Every row gives one point. Each table stands for the endless flat space through its points: a line for two points, a plane for three, and so on. Write the one point that lies in both, or say that there is none.
In the rows, zero is written as 128.

First, 2 rows:
[[119 107 158 131]
 [121 115 168 121]]
Second:
[[120 108 153 133]
 [118 111 150 132]]
They share: no point

First, 4 rows:
[[141 132 126 141 122 119]
 [149 108 133 141 136 142]
 [143 113 133 148 138 131]
 [127 141 122 162 126  96]]
Second:
[[129 129 142 140 146 118]
 [134 126 137 144 140 119]]
They share: [139 123 132 148 134 120]

First, 5 rows:
[[139 150 190 138 116 139  90 121]
 [139 109 132 138 159 102 155 136]
 [123  96 163 130 119 114 152 139]
 [119 141 195 148 155 110 116 144]
 [135  87 123 132 151  98 176 138]]
Second, 4 rows:
[[121 119 133 143 132 135 137 104]
 [133 158 174 135 114  97 108 138]
 [143 154 186 135 124  93 112 148]
 [151  82 148 139 168 133 158 138]]
They share: [137 122 155 137 136 117 131 133]

First, 2 rows:
[[118 108 121 116 157 140 148 124 148 144 132]
 [118 133 151 116 122 170 108 114 118 154 112]]
Second (5 x 11):
[[155 122 135  97 135 183 159  93 157 147 135]
 [109 110 105 101 159 123 124 120 159 141 135]
 [174 122 147 107 134 202 172 107 130 145 142]
 [142 120 127 111 147 169 145 116 135 140 141]
 [105 126  89 123 170 134 105 125 144 124 150]]
They share: no point

First (5 x 12):
[[162 133 114 125 138 124 148  98 147  89 129 107]
 [132 121 116  96 146 160 122  91 124  64 106  83]
 [131 117 121  95 130 162 119  87 109  74 110  91]
 [138 148 118 106 184 155 172 128 172 111 161 104]
 [136 137 124 105 154 156 158 116 143 115 155 111]]
Second (6 x 12):
[[112 136 121 115 159 170 145  92 158 111 176 143]
 [121  92 101  88 172 156 164 131 112  97 164  89]
 [193 150 122 108 155 123 170 114 135  88 120  75]
 [180 146 118 109 146 131 175 133 177 125 103  61]
 [144 149 121 110 140 148 150 106 174 116 147 130]
 [169 120 122  70 149 139 148 138 111  80 132  81]]
They share: [149 139 119 109 155 147 158 108 150 104 147 108]

First (3 x 18):
[[116 136 164 155 116 167 122 160 138 106 118 112 136 109 118 130 104 147]
 [132 120 156 143 116 139 106 156 134 122 150 112 164 105 102 142 112 127]
 [142 110 148 140 120 136 109 152 130 133 161 105 164 106  91 144 122 122]]
Second:
[[116  90 173 154 106 159  82 139 103 116 126 127 130 141 135 163  87 156]
 [ 97  82 180 157 158 160 121 188 136 125 119 119 159 126  83 133 160 116]
 [168 160 132 172 100 187 152 132 138 154 157  61 167  72  94 143 102 121]
 [106  84 172 163 140 149 113 177 127 111 113 125 145 131  97 131 134 135]
 [129 119 146 122 120 138  99 148 143 111 130 122 127 111 127 134 106 145]
 [133 112 132 154 134 112 130 179 157  86 101 125 129 105  98  91 124 146]]
They share: [130 122 154 149 120 157 121 155 133 121 137 105 143 109 103 135 116 137]

First (5 x 20):
[[165 116 111 111 152 109 117 122 123 186 171 129 122 162 115 152 126 106
  130 119]
 [191 151 112 126 137 143 159  79 132 176 147 127 131 179 106 167 128  67
  107 117]
 [166 139 119 138 147 140 146 113 112 149 139 109 137 178  97 169 147  73
  134 130]
 [179 137 108 109 152 112 134 102 152 184 162 124 112 147 132 154 117  99
  117 100]
 [184 194  90 126 117 127 187  87 123 159 150 136 153 153  84 161 122  80
  119 111]]
Second:
[[163 134 105 114 126 103 139 129 114 162 153 121 156 132 111 182 119 107
  146 114]
 [161 181  98 102 141 107 145 104 104 125 131  97 152 167  98 163 121 123
  128 113]
 [145 153 110 118 161 139 145 132 104 153 147  97 136 163  94 151 129  99
  136 133]
 [146 118 119 150 168 137 136 152 125 173 170 121 110 155  98 139 157  72
  152 134]]
They share: [157 143 108 126 147 115 139 129 117 153 153 115 135 153 102 158 137  98
 143 120]

First:
[[ 88 117 157 135 137 123 101 159 107 147 105 100 158 147 116  80 140 105
  133 135 138  88 111 127]
 [ 99  84 164 107 133 128 115 159  97 130  90  79 134 123 142  86 108 102
   97 146 154  78 145 138]
 [106 134 164 162 153 173 125 172 111 125 115  91 154 116  98 132 135 117
  121 154 163 159 140 168]
 [125  99 186 136 138  97 102 171 141 122  96 115 119 126 105  95 139 126
  154 118 179  98 116 170]
 [ 63 154 136 160 150 164 103 155  88 164 123  93 198 157 106  93 150  98
  129 152 113 121 107 108]
 [ 77 136 141 147 148 183 120 152  77 152 122  80 179 133 121 113 122 102
   98 171 136 133 141 125]]
Second:
[[ 79 148 175 190 129 123  75 119  96 127  92  68 190 162  72 132 103 133
  121 133 144 141 117 147]
 [125 102 144 120 149 182 133 156  74 117 123 132 153 120 125  35 163 117
  138 178 176 119 135 116]
 [110 165 171 158  94 171 114 130  96 127 100 104 168 140  98 117 130 118
  109 110 122 163 135 140]
 [ 81 104 144 140 157 138 119 184 112 171 133  98 133 132 109 105 143  95
  144 180 168  83 117 144]
 [145 154 195 135 116 176 134 126  70  97 114 111 164 149 141  65 126 143
  109 126 142 136 177 145]
 [112 161 197 134 106 166 135 138  93 136 104 113 149 146 118 102 140 111
  134 127 148 137 141 160]]
They share: no point

First, 4 rows:
[[122  53 109 136  74 152 140  68 142 153 131 149 191  95 117 103 146 134
  117  69 121  98 154 140]
 [115  67 144 116 106 105 141 112 143 175 149 137 154 129 108  83 138 134
  115 111 107  94 153 146]
 [136 121 156 118 118 118 191  77 136 101 116 130 148  84 113 139  93 173
  111  99  89  73 123 173]
 [125  79 138 120 102 119 147  96 145 159 141 141 160 113 114  95 130 142
  115  99 107  98 147 146]]
Second (2 x 24):
[[131 101 151 115 106 109 159 101 155 153 133 134 151 115 121 103 116 148
  106  99  98 102 138 149]
 [140 101 142 115 127 121 147  92 134 144 154 152 145 100 109  94 116 160
  130 117 104  99 141 149]]
They share: [134 101 148 115 113 113 155  98 148 150 140 140 149 110 117 100 116 152
 114 105 100 101 139 149]

First, 4 rows:
[[142 141 130 149 133 136 147 138 155 124 157 142 157 111 110 102 142 130
   94 108 106 126 109 122]
 [146 144 122 166 145 154 154 134 167 125 182 144 165 145 131  82 148 124
   84 109  93 105 105 106]
 [142 113 107 149 153 131 142 117 158 115 145 120 136 102 107 136 149 150
  104 124 122 123 118 111]
 [178 152 152 152 131 138 200 140 179 135 168 126 167 119 133 120 200 116
  124 119  91 121  71 136]]
Second, 4 rows:
[[119 125 107 123 129 100 142 127 164 120 148 161 156  95  91 103 164 143
   99 126 121 116 120 118]
 [129 126  96 151 120 135 176 154 141 105 121 127 140 112  90 126 145 117
   57 117 144 138 112  99]
 [135 126 116 139 130 125 148 136 151 121 143 137 150 102  96 112 149 131
   87 117 122 132 112 117]
 [158 146 146 165 135 144 166 151 148 117 138 122 151 105 107 137 131 118
   82  97 111 149  96 126]]
They share: no point

First, 5 rows:
[[137 117 107 138 107 130 112 148 124 111 104 117 108 116 119  83 148 153
  119 131  93 111 121 135]
 [137 133 119 134 149 156 104 162  92 123 108 139 132 148  91 115 128 159
  103  77 103 117 115 101]
 [121  91 149 194 127 148 100 124  88 117  96 107 136 142 121 111 150 131
  123  95  95 117 133 129]
 [115 118 105 140 109 135 117 128 116  83 100 108 129 127 123  77 147 152
  113 141 102 109 121 145]
 [154 138 111 123 136 138  98 158  95 111 107 121 117 131 103 114 130 155
  108  97  85  98 125  95]]
Second, 5 rows:
[[120 124 113 151 120 135 129 138  94  95  92  93 133 144  94  96 156 139
  114 126  93 115 134 150]
 [134 150 141 151 120 154  83 162 127 117 118 143 114 105 135 113 113 178
   98  80 105 131 113  79]
 [101  59  71 154 146 136 132  97  49  67 102  94 147 195  96  84 185 135
  141 114 118  76 107 157]
 [144 142 148 142 124 157  81 161 130 130 107 148 128 107 130 106 105 161
   94  95  94 128 122  93]
 [101  99  89 160 136 140 116 119  73  71 118 108 121 161 114 102 167 167
  129  88 124  96 101 115]]
They share: [125 119 119 148 128 145 108 139 100 103 102 118 132 138 111  99 140 150
 111 108 100 112 122 124]

First (5 x 24):
[[158 125 185 102 126 127 157  99 180 120 146  96 116 117 166 114 120 150
  143 124 136 132 207 145]
 [146 114 158 117 118 134 138  93 157 130 137 116 129 114 152 132 143 146
  130 144 115 116 176 120]
 [147 116 150 107 115 134 143  91 152 132 134 120 135 127 158 137 146 143
  128 138 119 105 174 115]
 [174 159 149  84  90 131 179 119 148  96 116 102 158 151 192 148 138 152
  167 108 132  78 169 115]
 [173 170 166 141  81 140 145 153 141  69 115 100 148  97 164 143 157 189
  192 153  81 103 130 111]]
Second (6 x 24):
[[145 126 151 104 151 112 154 148 117 120 151  88 157 125 131 151 173 163
  145 140 135 101 160 136]
 [141 110 158 112  96 113 155 116 156 141 108 120 186 113 176 139 160 139
  168 129 118  83 155 144]
 [149 132 156 121 122 113 143 130 142 124 137 108 160 125 143 149 157 131
  146 134 142  91 158 149]
 [161 139 111 135  77 147 165 132 117  90 137 113 137 113 152 175 129 151
  143 172 122 116 183 116]
 [138 125 153 117 124 131 151 148 127 116 156  70 144 160 154 171 177 148
  148 163 100  94 140 112]
 [158 147 177 136 108 135 115 100 169 111 127 116 130 120 151 131 152 138
  144 136 104  96 137 115]]
They share: [155 134 153 125 101 137 141 113 146 109 125 113 142 111 157 142 151 158
 151 147 102 104 154 111]

First, 7 rows:
[[105 113 132 101  92  94  93 121 126 112 128 151 155  95 106 171 166 143
  116  89 114 132  86  85]
 [114 135 139 139 119  71  88  97 101 108 145 142 200 108 143 164 216 152
   88  68  89 141 122  53]
 [151 136 132 142 163 120 112 163 157 156 124 139 142 108 113 133 128 120
  124 126 134 138 115 119]
 [147 152 174  76 103  77  75  96 155  57  76 181 125 107  85 171 191 154
  102  91 148 147 164  75]
 [168 111 151 120 163 128 114 171 172 156 110 120 132  76  90 118 124  96
  161 133 155 149  83 134]
 [159 137 150  62 127 123  90 152 183 110  98 155 100  88  67 143 117 119
  124 126 172 112 117 128]
 [178 142 156  71 143 125  91 152 188 115  95 142 100  96  74 133 109 106
  120 127 178 114 124 135]]
Second (7 x 24):
[[145 116 121 107 154 128 122 122 158 147 103 152 145 119  84 153 151 142
   90 141 145 124 118  95]
 [152 173 148 138 126 137 116 165 144 142 157 143 204 165 145 127 152 149
  149 140 100 192 143 108]
 [125 140 140  97 146 116 129 134 170 152 145 166 189 161 124 130 158 170
  118 163 120 175 117  96]
 [153 127 127  97 153 117  99 139 161  98 105 156 107 119  91 147 123 137
  109 108 161 108  99  97]
 [189 134 150 123 159 113  76 137 161  97  70 156  95  89  89 143 126 123
  110  92 161  82 125 121]
 [115 163 140 117 165  83  78 145 161 101 145 172 157 133 121 134 136 159
  109 140 136 157 130  98]
 [148 186 153 164 144 105  94 151 144 158 123 159 190 116 133 140 180 129
   99 126 105 161 180  94]]
They share: no point
